Each row is a point. To make a cloud, some directions were put in groups of two or more. Within a group, all points are equally far from the middle, so they leave a hole (a ring in 2 directions, a hollow ball in 3). The other directions are filled evenly. Then the cloud was stretched, turned, moved and blurred a little. How many holes are there, and how many directions does each take, smallest first?

Cloud (19 x 3):
[[-0.9 -0.1  4.2]
 [ 9.2 -2.1 -1.5]
 [ 1.9 -1.6  5.1]
 [ 3.1 -0.6  0.6]
 [ 5.1 -2.0  2.2]
 [ 9.9 -1.5  0.5]
 [ 4.7 -6.6 -0.8]
 [-4.0 -4.1  5.7]
 [ 9.1  2.5 -1.4]
 [ 5.1  1.1 -3.6]
 [ 4.0 -0.8  3.4]
 [ 5.7  2.1  1.1]
 [ 4.5  1.4 -3.9]
 [ 5.4  3.5 -1.9]
 [10.3  0.0 -0.2]
 [-4.3 -4.1  5.9]
 [-1.1 -5.9  5.0]
 [ 1.2 -3.1  5.9]
 [-1.0 -6.2  2.0]]
Holes: 0

Cloud (31 x 4):
[[-2.2 -5.0 -0.4 -1.2]
 [ 1.6  0.7  1.8 -7.8]
 [-1.3  3.5  6.7 -2.4]
 [10.4  3.2  2.4 -2.9]
 [-3.7 -1.2  2.0 -4.5]
 [ 8.0  3.8  3.0 -4.1]
 [ 5.4 -5.1 -7.2 -7.3]
 [ 3.5  1.8 -2.7 -3.0]
 [ 3.3 -3.1  2.4 -8.2]
 [ 3.5 -2.0 -5.2 -0.2]
 [ 4.7  7.8  8.1  0.2]
 [ 6.0  1.0  8.3  1.9]
 [ 5.4  4.7 -5.7 -1.2]
 [ 0.4  1.8 10.4 -0.5]
 [ 8.2  4.2  5.7 -0.3]
 [-2.8  3.2  7.3 -3.1]
 [-2.5 -1.9  3.1 -0.2]
 [-5.6  2.3  3.7  2.2]
 [ 3.0  2.9  2.8  3.2]
 [-2.2  2.6  1.2 -4.8]
 [ 0.7  4.1  7.6 -2.3]
 [ 0.5  6.9  1.6  2.1]
 [ 0.8  4.6 -5.4 -0.6]
 [-4.7 -0.1  1.7  0.2]
 [ 2.6  3.2  4.9 -5.7]
 [ 3.9  5.1  6.2 -4.2]
 [ 6.3  6.8  0.1 -1.8]
 [ 7.7 -1.8  2.8 -4.1]
 [ 4.8  2.1  1.0 -3.7]
 [ 2.4  3.3  1.8  2.3]
 [ 1.3 -2.1 -1.1 -6.1]]
Holes: 0
